Every row gives one point. The points of each table are mixes of a few directions, plus a little noise. Count the directions of each table, and those that both share. Where both have some left over, give the other angles between the two spaces (their principal angles), to ten degrees, smallest first.
In the rows, 128 means zero.

First:
[[ 80 125]
 [162 130]
 [ 99 126]
 [216 133]
 [163 130]
 [ 87 126]
 [ 89 126]]
Second:
[[ 61 124]
 [ 82 125]
 [136 128]
 [108 127]
 [117 127]
 [194 132]
 [198 132]]
Directions: first 1, second 1, shared 1

First, 6 rows:
[[168 150 179]
 [ 76  67 129]
 [123 136  98]
 [121 136  95]
 [169 148 186]
 [112 131  81]]
Second, 7 rows:
[[131  38 121]
 [102 159 177]
 [137 140 113]
 [144 190 102]
 [ 99 137 182]
 [130 125 124]
 [154 106  79]]
Directions: first 2, second 2, shared 1; angles 60

First (6 x 4):
[[163 133 171 119]
 [124 142  22 133]
 [120 103 186 121]
 [154 105 174 110]
 [105 167  80 151]
 [102 118 134 133]]
Second (7 x 4):
[[122 129 104 158]
 [143  96  30 189]
 [ 98 159 147 158]
 [157 106 152  63]
 [110 157 195  98]
 [140 120 140  99]
 [127 129 127 131]]
Directions: first 3, second 2, shared 1; angles 40

First, 8 rows:
[[ 93 186 178 175 134 156 116 143]
 [109  86  76 117  90 135  79 118]
 [139  96  82 147 112 140  79  89]
 [142 170 156 165 141 154 133 103]
 [ 95 133 138  91 108 122 148 169]
 [140 154 168 194 180 125 117 122]
 [185 114 117  34 125  99 227 124]
 [121  85 109 102 134  92 126 155]]
Second:
[[117 131 136 117 147 134 126 125]
 [170 101  77 151  56 119 122 117]
 [119 159 177 158 141 108 155 176]
 [ 99 135 145  96 179 145 120 114]
 [ 93 193 233 165 184  99 176 212]
 [140 107  93 117 107 136 113 102]
 [ 89 138 152  86 197 151 118 112]
 [135 102  87 104 118 145 106  88]
 [162  87  58 119  73 138 103  84]
 [156 128 122 167  79 105 142 152]]
Directions: first 4, second 2, shared 1; angles 90

First:
[[120 152 155 112 134  99  83 129 103]
 [112 178 181  92 140  67  35 131  76]
 [130 124 123 131 127 134 137 128 133]
 [146  71  65 168 114 197 235 125 187]
 [127 131 131 127 129 124 122 129 125]
 [113 171 176  97 139  75  47 130  82]
 [142  87  82 158 118 179 205 126 172]
 [129 124 123 132 127 133 136 127 133]
 [138  97  94 150 121 166 185 126 160]
 [122 145 147 115 132 107  95 129 110]]
Second, 10 rows:
[[116 165 168 102 137  83  59 130  89]
 [149  64  57 174 112 206 249 124 195]
 [123 144 145 116 132 109  98 129 111]
 [128 129 129 127 128 126 126 128 127]
 [132 116 114 137 125 144 152 127 141]
 [119 155 158 108 135  95  76 130 100]
 [122 146 148 115 132 106  93 129 109]
 [114 172 177  96 139  74  45 130  81]
 [138  99  96 149 121 164 183 126 159]
 [140  91  87 155 119 173 198 126 167]]
Directions: first 1, second 1, shared 1

First, 11 rows:
[[165 104 116 156 102 139  89 180 146 105 149]
 [ 62 160 152 122 103 107 119 120 117 159 201]
 [156 160 127 161 111 222 121  67 122 153  85]
 [114 102 167  53 189  29 186 117  72 127 152]
 [163  94  98 126 153 173 143 138 154 122  77]
 [ 75 148  97 151 100 137 108 151 180 131 132]
 [131  90 102 150 126 178 131 107 122 106 135]
 [174 140 163  96 153  80 140 133 102 134 100]
 [138 182 177  86 137 124 134 131 125 203 126]
 [127 123  90 191  86 178  92 120 148  91 121]
 [104 104 119 114 146  39 144 142 117  76 129]]
Second (9 x 11):
[[110 171 120 157  97 164 106 114 153 145 111]
 [174 123 137 153 112 165 109 114 106 121 131]
 [129 165 134 136 112 135 113 132 144 147 112]
 [138  64  94 184 110 220 124  67  90  79 161]
 [ 84  90 121  72 177  52 173 155 132 118 142]
 [112 194 120 174  79 185  91 107 161 154 102]
 [166 130 174  56 172  23 148 192 120 147 121]
 [ 69  85 102 100 161  93 167 130 133 108 146]
 [170 129 150 120 131 116 121 141 113 132 126]]
Directions: first 6, second 3, shared 3

First, 8 rows:
[[124 140 125 129 131 124 116 139 127 129 109 123 121 135]
 [157  52 145 122 110 153 203  60 134 121 249 159 174  82]
 [137 102 134 126 122 137 153 105 130 126 170 139 144 112]
 [149  72 140 124 115 146 183  77 132 123 217 151 162  94]
 [108 180 116 132 140 110  77 175 124 133  45 106  96 160]
 [116 160 121 130 135 117  97 157 125 131  78 115 109 147]
 [108 180 116 132 140 110  77 176 124 133  44 106  96 160]
 [124 138 126 129 130 125 118 137 127 129 112 124 122 134]]
Second (11 x 14):
[[107 181 111 165 162 101 133 166 168  72  90 125 109 198]
 [168  90 148 117  94 140 102 118 111 154 140 138 140  93]
 [127 101 132 104 115 144 136 101 102 162 155 125 138  86]
 [ 63 199  95 155 186 106 168 150 162  77  99 113 106 196]
 [115 150 119 144 145 118 134 142 144 105 113 126 120 158]
 [ 60 134 103  96 157 145 189  84 101 156 162 104 131  98]
 [187  71 159 108  78 145  90 114 103 168 147 142 145  75]
 [190 122 149 157 101 111  73 168 152 102  97 149 126 156]
 [181  98 153 131  93 130  85 139 128 136 124 143 136 115]
 [155 126 138 143 116 120 102 146 139 115 113 138 126 142]
 [ 50 134  99  91 160 149 198  79  97 162 167 102 132  92]]
Directions: first 1, second 2, shared 0; angles 50

First, 10 rows:
[[ 85 143 131 111 107 123  36 144 105  93 159 116 183 122 105 122 159 112]
 [120 131 128 125 123 126 111 131 124 121 134 126 139 127 124 127 134 125]
 [115 132 129 123 121 126  99 133 121 117 138 124 145 126 121 126 138 123]
 [103 137 129 119 116 125  77 137 115 108 145 122 158 124 115 125 145 120]
 [172 112 125 145 150 134 223 111 152 164  96 140  71 134 152 134  96 144]
 [130 128 128 129 129 129 132 128 129 130 127 129 125 128 129 129 127 128]
 [153 119 126 138 140 131 181 118 141 148 110 135  97 131 141 131 110 137]
 [ 98 139 129 116 113 124  65 140 112 104 150 120 165 124 112 124 149 118]
 [184 108 123 150 156 135 249 107 159 174  88 143  56 136 158 136  88 148]
 [119 131 129 125 123 127 108 132 123 120 135 125 140 127 123 126 135 124]]
Second, 10 rows:
[[179 102 204 117 142 157 133  90  97 123 157 124 121 107 107 166 108 165]
 [105 148  82 154 129 155 146 150 148 140 122 114 132 152 129  78 117  90]
 [154 121 120  63 139 128 124 115 116 135 109 159 155 124 150 147 119 164]
 [ 93 135 124 174 127 120 114 140 144 121 148 116  99 130 118 119 134  96]
 [197  81 181 154 118 141 125  90  98 130 108 130 121  93 108 151 110 195]
 [131 130 127 146 117 115 131 144 134 122 120 109 120 136 118 129 150 113]
 [ 85 147 136 160 114  97 127 148 140 111 154 102 108 135 116 126 157  85]
 [105 130  95 113 135 131 116 119 131 141 119 161 140 120 152 111 105 143]
 [149 127 110  75 150 126 110 139 137 128 116 147 130 144 142 159 139 128]
 [ 84 159 100 120 109 108 151 146 135 129 127 118 153 140 139  96 140 102]]
Directions: first 1, second 6, shared 0; angles 60
